Every row gives one point. Two turns around zero, p and q, are shown by what they do to some points. Where does a point land after both, in the order given? Backwards means that the second turn is done in reverse. Each puzzle has new turns, and all numbers are rounded.

Turn p:
[  6 -14] -> [ 2 15]
[-15   5] -> [ 11 -12]
[ 43 -20] -> [-28  39]
[-21 -16] -> [26  4]
[-13  45] -> [-11 -46]
Turn q:
[ 39 -12] -> [-8 40]
[-1  5] -> [-4 -3]
[-48  33] -> [ -7 -58]
[  1 -17] -> [15  9]
[ 9 -8] -> [ 3 12]
Where do these land?
q, then p: [-15  -1] -> [-1 15]
q, then p backwards: [-42   7] -> [-32  28]
q, then p: [24 17] -> [ 16 -24]
q, then p backwards: [ 33 -23] -> [ 15 -37]

Turn p:
[  5 -16  32] -> [ 16 -30 -12]
[-20 -19  27] -> [ -9 -36 -10]
[ 17  -6 -37] -> [ -2  38 -15]
[ -2  42 -21] -> [-5 27 38]
Turn q:
[-19  13  24] -> [-25  21  -6]
[ 7 38 15] -> [-37  -6  17]
[-23 -16 -20] -> [27 21  3]
[ 35 -35 -19] -> [ 36 -36 -15]
Where do these land?
p, then q: [21  5 13] -> [ -2 -25  -5]
p, then q backwards: [-38  -5  13] -> [29 24 15]
p, then q: [  6  33 -43] -> [-50  10  19]
p, then q backwards: [ 12 -33  17] -> [ 19 -33  10]

Turn p:
[-14 -30 -41 -34] -> [ 48 -17  29  22]
[-10   3  31   5] -> [-19  -1 -25  10]
[  4  34 -35 -12] -> [-5 20 46 -1]
[22  7 11  1] -> [ -2  20 -10 -12]
[ -2 -15  33  39] -> [-20 -22 -39 -20]
Turn q:
[-31 -14 -28  27] -> [ 21 -39   0 -27]
[-20  -5  52 -13] -> [-53   0 -23   1]
[-13  -6  -5 -17] -> [-11  -1  15 -13]
[ 0 20 36 -7] -> [-24  22 -26   5]
[19 17 -9 -6] -> [14 22  4  6]
[ 45 -13 -46  16] -> [53 -5 30 29]
Where do these land?
p, then q: [-11 -22 -22  -4] -> [-6 -9  4 31]
p, then q: [ -9  33 -23  39] -> [-52  -7  -2 -21]
p, then q: [ 15   8  37 -45] -> [ 51  17 -24 -13]
q, then p backwards: [-20  16  23  17] -> [  9 -10  31  18]
q, then p: [ 30 -20  34 -24] -> [-43 -34  -3  -4]
q, then p backwards: [-10  17 -22  18] -> [ 22 -25  -7   3]
p, then q: [  4 -32 -28  -1] -> [-7  4 16 39]

Turn p:
[-16  35 -32  20  38 -26  -4  -9] -> [ 34  25 -26  30  33 -19 -18   7]
[-16  -6 -12   8 -13   0   2  27] -> [ 26  -6   3   5 -18  10  14   5]
[  0  12  36 -26  22 -14  16  48] -> [ 15  15  -5 -27 -49 -18 -35 -13]
[-21 -29  16  29   9  29   3 -31] -> [-11  30  25 -18  29  30  20  10]
[-36  -6  -6 -34 -33  20 -34 -16] -> [  1 -33   7   6  13  47   5 -42]
[ 37  11 -41   0 -31  27 -20 -18] -> [-23 -54   7  33  21   3   3  24]
[ 18   9  -6  -1  19  15   6 -16] -> [-19   7   4  10  13  -4 -20  15]
[-16 -22  -3 -37  -5 -26  22  -7] -> [-16  18 -15  16 -26   7  13 -37]
[ 19 -40  28  14 -27  -8 -35  40] -> [ 14 -30  41 -36 -23 -25  35 -10]
[ 30  37  21  26  21 -17  44 -18] -> [-22  30 -42 -19   7 -31 -17  40]
Turn q:
[  9 -15  29 -22   4  14  26  28] -> [  2  29  -8   9 -28  27  15  24]
[ 28 -33 -35 -15   3 -31  12  29] -> [ 19  25  -7   8  25   5 -39  44]
[ 18  15 -21  20 -23  17 -40 -38] -> [ 11 -28  25 -40  31  -3   1 -33]
[ 11  30   8  45   4   3 -26 -16] -> [  6 -15  -3 -13  29 -24  35 -31]
[-11   8   3   2  -9   6  41 -17] -> [-10   8  26  32 -10   8   3 -15]
[ -2  -4   9 -16  14   9  17  -2] -> [ -7  15   9   4 -22   0   3   9]
[-47 -27  25   8   7  23  20   5] -> [ 14 -18  -6  32 -55   2  10  -1]
[  0  13 -43  -9 -38 -46 -51  45] -> [ -7 -16 -59 -22  54  17 -53  -2]
[-11  33 -15  14  17  21 -30 -12] -> [ -2  -5  -5 -28  -1 -31   2 -40]
[  5 -19  40 -27  23 -17  34 -22] -> [-29   9  27  20 -24  -1  23  46]
Where do these land?
p, then q: [ 3 -8 24 34 13 -3 20 46] -> [-27  27 -19  -6  24  45  -1   9]
p, then q backwards: [-27  36 -32 -43 -53   7  -5  37] -> [-62 -39  13  18 -48  18 -12  23]
p, then q: [-11  -4  20 -19  19   6 -10 -48] -> [-23 -10  10 -15 -30 -39   3 -18]
q, then p backwards: [-39  17 -11  -5 -67   9 -15  28] -> [-40  35   2 -59 -28  12  -7 -18]
q, then p backwards: [  0  -4 -18  19  13  24  -7 -29] -> [  5 -15  11   0   9 -12 -33  25]
p, then q: [-12  35 -20  -6  10 -36  -3  18] -> [ 17  -1  11 -14  50 -14 -13   4]
p, then q: [ 19 -32  15  20  -5   3  35 -32] -> [-28  15 -21  37 -28   1 -12 -24]
q, then p: [ 12 -32   8   7  29   9  22  12] -> [  6 -21 -17 -12 -23 -25   0  28]
q, then p: [ 37   7  18   5  16  16  -7 -33] -> [-21  23 -23 -21 -32  -1 -19 -12]
p, then q: [ 19 -17  -4 -11  24 -34 -29  -1] -> [-27 -23  11  17  24 -23  16  19]

Turn p:
[ -9  -6   7  -8 -12  -9  -6  11 -37] -> [ 16  20   4 -17   4   2   1  31  -6]
[-26  11   0  17  19 -18  -9 -14  12] -> [ -7   7   4  13   5   8 -23  -6  36]
[ -1  -5  17   1 -10  30  -4  -4   7] -> [  0 -20   1  -8 -19  21   0  -2 -11]
[ 41  -8  16 -16  32  11  12   5   2] -> [ -7 -30  -9  24 -18 -31  13  17 -16]
[-24   1 -12 -21  16  13 -10  23  13] -> [-15 -12  19   0  13  14  29   7  20]
[  3  17  -8 -24  -7  18   1   1 -36] -> [ 29  -7  27  -8  12  -5   8  16 -20]
[-12  -7 -14 -12 -12 -18 -18 -12  20] -> [ -2  16 -11  16  20  24   7 -12   6]
[  4   5   8   0 -14 -10  21   0  14] -> [  7  12  -6   1 -17  -7   8 -20   1]
[ 47  11   9  76  -1 -18   5  -2  17] -> [-42  14 -17  -2 -27 -37 -56 -31 -18]
[-23 -19 -22 -12 -11   1   9  -8 -12] -> [ 21   0 -12 -19  25  10  12   0  10]
Turn q:
[ -6 -25 -27 -13 -10  -2  20  -1  -5] -> [  3  -7   3 -23  13  20   9  -6  28]
[ -2  13  12  18  -8   8 -22  24   8] -> [-24   9  12  16  -5  -3  -6 -10 -26]
[  8  37  19   4 -41 -11  -6   5  19] -> [-22  26 -22  22 -22  -8 -26 -26   0]
[ 15 -34 -25  -3   5  44  10 -19 -31] -> [ 27 -15  -5 -14   9  35  55   0  -3]
[-32  -2  23   7  -5 -48 -21   3  11] -> [-28  18  22  -6 -10 -45 -19  13  17]
[ -9   5  -3  -5  37  11  -1 -14 -22] -> [ 30 -25  12  -1 -10  -4   9  20 -10]
[ 19  -5   2 -23   8  14   0  -6 -35] -> [ 15 -30 -21 -11  -6  -3  25  -4  -9]
[-15  -5 -19  -1  11   7  -4 -20   4] -> [12 -4 15  8 -3 11  9 17 17]
[-28 -11 -13   9  24  10  36   3  -9] -> [ 27  -3  27 -31   3  23  -9  13  -1]
[ 12  19 -13   5  -7 -19 -10  23  18] -> [-15  -2   4  22  15  -7 -24 -22   3]
[ 12   2  27 -19   1   4 -12   3  21] -> [-22  -2 -27  10   0  -6  -8  18 -11]
[ 26   5  17  23 -15 -17   9  -2  20] -> [ -1  36 -19   9  17 -13 -13 -11  -6]
Where do these land?
q, then p: [-15  13  25   3 -17  17 -17   2  -5] -> [ 22  22  11 -26  -1  12  -4  -6  -4]
p, then q: [-19 -14   5  11 -15 -31   2 -15  -2] -> [  4 -11  -1  40   0  14 -10  -8   4]
q, then p: [ -6  -4 -39   9   7  24  -2  19  11] -> [ -2 -39  -4  -9 -27   9 -13  13   3]
q, then p: [ -3 -17  27  -2  21  28  21  19 -11] -> [ 20  -8  12 -13  12  -9  25  36 -15]
q, then p backwards: [  7  15 -12   4  16  -7  17  17  -4] -> [  1  12 -13   8  -4  13   1 -26  -9]
q, then p: [-25  17  15 -10  39  -3  21 -13  -6] -> [-23  21  -4   1  -3   2  20  23 -38]
p, then q: [ 22  -4   6   5 -10  14  40  24  -5] -> [  1  -5 -21 -26  -5 -14  -3 -18  37]
q, then p backwards: [ 41  17   9  14  15 -10   2  15   4] -> [ 33   0 -26   0  -5 -11   1 -29  -6]
q, then p: [ -6  -4 -17   5  12 -17 -21 -36  -1] -> [-24  15 -12   4 -27 -20   2 -20   5]
p, then q: [-12 -14  13 -31 -17  -6 -21   3  -7] -> [ 10  -8  -3  -3   1  28  -9 -19 -30]
p, then q backwards: [  2 -14   6  -9 -29   1 -22 -30 -22] -> [15  9  8  8 20 30 33 -2 15]
p, then q: [ 15   8 -38   3 -22  -9 -20  -5  48] -> [ 49  10  23   6 -30   3  13  29   4]

Turn p:
[ 20 -26  11  -5 -18 -21  23 -11  29 -41 -18 -22] -> [-16   3  30  12   0  -5  56   6   1  11  12 -34]
[-33  33 -35 -19  25   7  26  13 -38  25  28  -8] -> [  6  31 -24 -16 -41  17 -25 -11 -17  -8  10  57]
[ 41 -26  -5  -1   4 -23 -11  21  39   5   4 -23] -> [-38 -18   9  37  -1   5  -4   7 -18  19  18 -36]
[ 51  -5  39  12  -9  11  -2  41   3 -22   4 -12] -> [-29 -47  32  22  -1 -23   2 -26  10 -23  15 -15]
[-14  -5  43   7  10 -38 -20 -25  16 -24 -20 -26] -> [-17  -9   5 -27  14 -47  31  20  -8  35  -7 -19]
[  1  32 -17  25 -21  -8  13  -8  21  22  11 -32] -> [ -1  13 -33   7 -13  -6  -3   1  24  17  47  -6]
[-10  44 -38  10  19  31  20  -7 -27   7  30  36] -> [ 36  31 -21 -12   7  22 -29 -42  -6 -23  15  39]
[ -2  -8  -6  -8  25 -10 -10 -43 -38  22 -33  29] -> [ 11  40  14 -17  17   0 -25  -1   9  24 -53   7]
[-20  14 -18  10   1  -7  21  15  -3  21  53  34] -> [ 18 -16 -25 -14  -2  47 -15 -24  -9   9  22  32]
[ 14 -22  10 -22 -31 -31 -42  -7   7 -37 -30 -12] -> [-41  -2  14 -19  15  -7  26  31   5 -12 -22 -51]
[ 28 -20  52 -26 -34  15  -3   1  20  -2   1 -12] -> [ -1 -39  51   4  -4 -10   5  30  21 -10  16 -24]
[ 15 -38  26  21 -32  22 -20   7 -10 -20  12 -23] -> [-27 -34  16  22  28 -11  20  21  29 -24   4  10]
[-21  51 -22  15 -12   1  20  38  10  24  11  11] -> [ 22  -9 -51  -6 -39  14 -15 -29   5  -8  24   2]
[-34   0 -23 -18  47  45 -22 -26 -12   5 -10  35] -> [ 47  33  -6  -3  25  -2 -29  13 -37 -20 -38  25]
[-36 -24 -16   0  26   4   6 -10 -18  14 -43  24] -> [ 27  24 -11   9  -4   4   5   5  -8  14 -62  14]
Turn q:
[ -6  31 -25  -2  32  -5  -2 -20 -36  33  24  27] -> [ 18 -35 -22 -45  31 -11  -8  13  21  22 -17 -12]
[  2 -21  -5  26   7 -16 -27   8 -34 -40  -7  -9] -> [-30   5  29  -9  -8   5  15  19 -38  29 -18  -5]
[ 41 -18   7  21  18 -30 -11  16 -25  16 -33 -13] -> [-48 -12  10  -1  16 -15 -16  -6 -33 -18 -39  -2]
[ -7 -23   8  25  26 -31 -30  24  29   6  -6 -17] -> [ -6   5   6  23 -10  -1   0  30 -30 -31 -26 -38]
[  0   8  24 -16 -43  12  31  26  28  -4  41  13] -> [ 17   6  -9  19  -7  37 -31   3  11 -12  57  22]
[-11   1  40 -30   1  44  63  34  42 -14  21 -26] -> [ 49 -10  13  43   1  43  15 -20   3 -46  43  43]
[  7 -25 -25   4  13 -17  10 -29  -5  -8 -15  29] -> [-22 -11  -1  -2  15 -15  15 -24   0  24   6 -37]
[-24  60  -8 -37 -11  10  -2 -21 -10   0 -16  44] -> [ 30 -12 -12 -17  -3 -56  -6   6  40  32  27  22]
[-44  11  19   2 -35  20  26  -6   6  17   0  -6] -> [ 10  22 -10  24  11  12  11  16  47  -3  14  27]
[ 30  30 -33  42  15   0 -20 -31 -12  -5 -19   9] -> [  0  -6   1  -7  -3 -21 -22 -21  -1  48 -53 -16]
[  4  -2 -45  -8  -1 -27 -16  -8 -10   2  -9 -25] -> [ -4  29  21 -36   9 -17  -2  -7  -4  -3 -17 -24]
[-10 -28  28 -26 -27  64  10  41  32   9  21  -3] -> [  6 -10  -2  18 -48  49  11  -3  26 -46  38  30]
[ 18 -23  15  -1   7 -23 -32 -36  -5 -10   0 -23] -> [-18  26 -28 -11  -4  -8  19  -7 -43   4 -18  -9]
Where do these land?
q, then p: [ 14  44  23  17 -24  -8 -27 -17 -29  18  19 -30] -> [  9  17 -22 -13 -12  12 -43 -17 -11 -28 -39 -33]
p, then q backwards: [-15 -10 -34  35   4  13  21  25   1  17  28 -29] -> [  3  -4  63   0 -25  23  15 -13  13  -5   2  14]
p, then q: [ -2 -59  33 -25  -8  33  -1   8   3 -24 -36  34] -> [-41 -17  25  58   4  -5  18 -23 -34 -14 -10  34]
p, then q: [-12  13 -19 -21  26  -6  29  21   0 -17  38 -37] -> [ -6  -5  -9 -26  17  23 -10  24  24  43  35  18]
p, then q: [ 29 -19   7 -45   1  35 -26   9   9   3 -49  34] -> [-24  21  24  29 -26 -16  11   1 -49  -6 -35  42]
p, then q: [ 36 -15  16 -28 -19   7  12  46  23   3  -5  39] -> [-31  29  -9  20 -27  36  37 -17 -18  -1 -15  29]
q, then p: [-21   6   6  -6 -29 -15  -6 -36   4  20 -24  -4] -> [  5  16 -36 -15 -16   3   0 -20 -18  19  19 -21]
q, then p backwards: [  8  -5  -6  16  -8 -30 -31 -39  -1   8  19 -13] -> [-16  14 -34  -3  14 -32 -26 -16   6   1 -25   5]
q, then p: [ 28   3  11 -28  12  27  31 -12   4   3   6  49] -> [-4 13 12 18 45 43  3 26 -7 24  9 13]
q, then p: [ -8  21 -14  12 -19  -4 -14 -30  -5 -40 -19  -1] -> [  6  -2 -11 -18 -24  -1 -34  -7  29  33   7  -9]
q, then p: [-32  15  -8  17 -18 -31 -47 -10 -42   9  -3   3] -> [ -5 -16 -29 -11 -66   4 -20   2 -20   0 -17 -18]
q, then p: [ 19  11  -9  28  26 -31  34  27 -19  18  13 -34] -> [ -3   2  22   7  15 -52 -13  -6 -31 -13 -45   9]
p, then q: [-43  -4  -4  27  54   9  27   9  52 -18  15  -9] -> [-39 -28   1 -37  57  26 -27 -17   6  29 -13  -8]

Turn p:
[ 22  -7  -3  17  35   5   7 -23   8  -4  16 -23  16  24] -> [ 13   3  -3   7  18 -36  -7  -7  10  31 -11  28 -14  13]
[  4 -13  35  14 -11  18  10  21  28 -10 -27  -6  -2  12] -> [ 10  10  40 -12  38  -1 -14   6   0 -23   4  -2  13   9]
[-26  -4  42  16  -2 -38   3 -27 -11 -11   3 -14 -26  27] -> [  3 -19  31 -32  -1  17 -10 -21  16  52  -1 -14  19  12]
[-35  27 -22 -14  11  17  34  40  13  36 -27  34 -35 -11] -> [-54   9   0  27  -3  46 -20  18 -31 -33 -32  10  25  -5]
[-28 -32 -26  31   7   4  17  16 -34   8  35 -33  35 -28] -> [ 25 -42 -14  17   0   7   1 -42 -44   1  17  32 -38 -10]
[-20  16 -24  -4  -9 -30   7 -17  39 -28  38 -31   6  15] -> [-20  -5   2  32  12  13  -1 -16  42  36  27  -6 -39  14]
[-24  29  12 -10  19 -32   8 -13 -21  23 -28 -20  31 -31] -> [-30 -23 -14  -2 -22 -10  -8  -8 -22  16  47  21  40  -2]
[ 42   5 -19 -11   8 -27 -25  -5 -30  30 -41  30  38  -7] -> [ 14   1 -55 -10 -34 -34   3  35 -22 -13  13  -6  33  27]
[ 25 -37 -36  -9   4 -15  21  -8  26 -34  11  15 -15  -1] -> [ 27  45 -19   9  12  29  -3  22   9  20   1   4 -37   8]
[-12  35 -22 -35   4  21 -42  -5  -6  26  14 -15 -24  21] -> [-28  -8  -4  26 -46 -18  -8 -14  41 -15 -32  -7   4 -16]
[-12 -24  41 -13 -29  12  31 -20  -6 -38 -14 -26  -4  43] -> [ 23 -25  36 -41  34  15 -30  15  42  14   9   6  -2 -19]
[-12 -32 -31   4  -6  24 -46  -2  32 -37   3   5  26  12] -> [ 23  10  32  18 -20 -20   1  23  10 -18  13  -9 -62  16]
[ 29  14 -25  20 -22  16 -20 -31  14 -27 -25  -1   2 -16] -> [22 11  9 17 -6 -9 51 34 25 -8 15 12  3 10]
[ 28  10  -8   3 -19 -28  15  20 -37  40   2 -10 -19 -22] -> [ 13 -10 -51   3   0  24  12 -30  -9 -11  -6  -5  43  -1]
[ 19   6  43  13 -36  37 -28   8 -39 -13  24  33   8  33] -> [ 19 -35  12 -41  16 -32  26  10   5 -20 -38 -50  -7 -22]
[  1  43  18 -15  31  28 -20  46 -12  12 -16  20 -19 -33] -> [-31  21   9  23 -12 -20   4   1 -38 -28 -19 -19  42 -42]
[ -4 -37  25  -7  17 -12  29   0  36  28  32  41 -18 -35] -> [-30  55 -10 -41  14  29   0 -27 -37   2 -10   7 -23   9]
Turn q:
[ -4 -10 -12  -1  -7  -7  42  14  -1  13 -23   0 -29 -13] -> [ 13 -12  27   8  26   7   3 -19   7  29   2  15  24  -9]
[ 15  -2  34  11   2  -2   5 -10   4  -8 -60 -16 -25  -9] -> [ 26 -41 -13   0  26  -1  33   2  38  10  17   8  -8   6]
[-29   6  -1  21  16   0 -12  10 -43  28   9  19  -6 -14] -> [-24  40   1 -13  26  -9  23  14 -23  10  19  11   7 -10]
[ 10  12  25  -6  -2  -5   5   3   0 -13  31 -52  24 -15] -> [  4  -5 -35  33  12  -5 -37  20   5 -34  -8   2   6  -7]
[-32 -14   2 -29 -36  -6 -17  27  -7 -30 -16 -18  -5  41] -> [  7  -9 -22   4   1  14   0 -30 -24   0 -25  27  -6  63]
[ 26   8  15 -16  13 -27  31 -29 -35 -26  22 -21  -6   6] -> [ -2 -41  -1  -4  25 -35 -49  24 -13  -4   7  -1  -3  -1]
[  6  10 -36   7   9   0 -28  11  12 -32  -4  17  -1 -30] -> [ 11  14 -14  18 -45 -20  11 -10  -9  26  20  -9  -2  -9]
[ -9  23  18   7  13 -38  18  -7  29   1 -24  25  30   5] -> [-12 -12   8 -23 -28 -10   1   3  39 -10   4  48  -1 -16]
[-48 -26  -6 -47 -46  38 -32  -6  -7   6  23  -3  17 -16] -> [  6  44 -30  -6  -8  70 -25   7 -29  14  -9 -10   0  36]
[  3  37 -54  14 -26  22 -12 -26  16   1  60   0   6  39] -> [-66   0  17  28 -40  13 -21  -7 -34  -5 -28 -39 -27  -9]
[ -1  12  21 -35  12 -11 -56  26 -26  34  31   4 -23 -18] -> [-16  62 -13  -2  24 -18 -12  -1   6 -14  40 -22   7  42]
[ 26  36 -26   8  58 -27  20  -1  15  13 -53  15  32  25] -> [  6  -2  44  -7 -20 -56  15   2  45   6 -17  37 -44 -29]
[ 26 -26   8  -9 -53  64  32  18 -17   1   5  32  16  -6] -> [ 30  -7  41  11 -11  49  14  47 -25   2 -18 -22  40  24]
[ 30 -42   9  50  11 -25 -10 -23  16  32  10 -16 -16   7] -> [  4 -19   9 -16  25   3  16 -32  -1 -49  25 -27 -13 -44]
[-21 -23   2  27  36  24  14  -8  45 -21 -11  14 -14  -3] -> [ 10 -13 -21 -31 -17  -2  29 -20  18  20 -29 -16  20 -38]
Where do these land?
p, then q: [ 12  14  22   9   6   1  53 -10  20 -36  -3 -14  10   4] -> [ -6  46   5 -26   7 -33   1   5  26  -7  -8 -10  19 -25]
q, then p: [ 12  30 -20  14   6  17  11  36  34  10 -12 -31 -14  -8] -> [ -5   2  24   4  24   4  30  -1 -13  11  16  31  15  46]
p, then q backwards: [  4 -19 -12  11 -10 -20  13   8  31 -17  -2 -27 -35  39] -> [  7  -2  -2 -54 -18  15  13   9  13  30 -20 -24 -10  -8]
q, then p backwards: [-57 -33  53 -38 -10  16 -20 -33 -11  36   1  36  10 -38] -> [ 20 -41  23 -36 -35 -46  55 -34  18  -1 -31  36 -21 -14]
q, then p: [ -8  28   1  11   8  15   2  21   2 -16  28 -19   1  41] -> [ 12 -27  25  11 -16  21 -16  25 -11  15  21   3  17  22]
q, then p backwards: [ 35   3 -14 -23  38 -44 -34 -19 -28  34  -9 -10  -5 -26] -> [ 14 -32  18 -28   6   0 -13   7  43 -43  13 -27  50  -4]
q, then p: [ 20  13  11  30  31   6  -2  40  11 -49 -10 -29 -17  16] -> [ 35   0 -22   8  13  30  -5  16 -11  33  32  17   5  51]
p, then q backwards: [ 22 -19  16 -48 -31  -3 -40 -23  -2  21  15  24  22 -25] -> [  0 -12  26  11  41 -13 -61 -20  27  -4  11  31  14   2]
p, then q: [-57 -17  -4 -54 -26  19  -3 -18  -2 -11   9  50  17 -22] -> [  0  14 -35  23  16  31 -13 -16 -16  46   2 -16  53  48]
p, then q: [ 12  17  10 -19 -28 -36 -25 -24 -41  37 -28 -10   6  -5] -> [ 21   3  16  12 -39  41 -46 -10 -26 -21 -20  12 -16   1]
q, then p backwards: [ 18 -28 -31 -13  -3   2 -16 -20 -45  18 -22 -38  16  -5] -> [  2 -49 -17  19   6   8  19  28  14 -45  20   5  21  -2]
q, then p: [-28 -32  23   4 -24  10 -16 -10   7  13  -4  49  43 -18] -> [-20  -9 -19   1  25  -2   4  29  16 -45  -8 -14 -18 -55]
p, then q: [  2   4  -3  35  -9 -11  33  37  -8 -26  27 -10 -20 -11] -> [ 14   1   2  -5  34 -15  19  31   2   6 -11 -29 -12 -44]
q, then p: [-27  -2  -9  15  14  -4  29  16  27  -3  22   5  24  21] -> [ -8  -5  10 -17 -21   8  14  39 -11 -13  38   0  13  -1]
q, then p: [ 24  17 -33  16   5  -3 -50 -57 -19  27   1 -15 -18 -20] -> [ -7   7  12  27 -10  32  16 -73  11  22 -29   9   3 -29]
q, then p: [ 19   4   0  22  17  34  43  28   8  -4  10  17 -27  34] -> [  9 -13  11 -28  18  -5 -35   2 -18   5  51  24  27  16]
q, then p: [ -3  21 -10  28  15   3  23  29  14 -34 -22  22 -12  23] -> [ -1 -11 -16 -39  13  33 -11  13 -15   0  27  11   9  37]
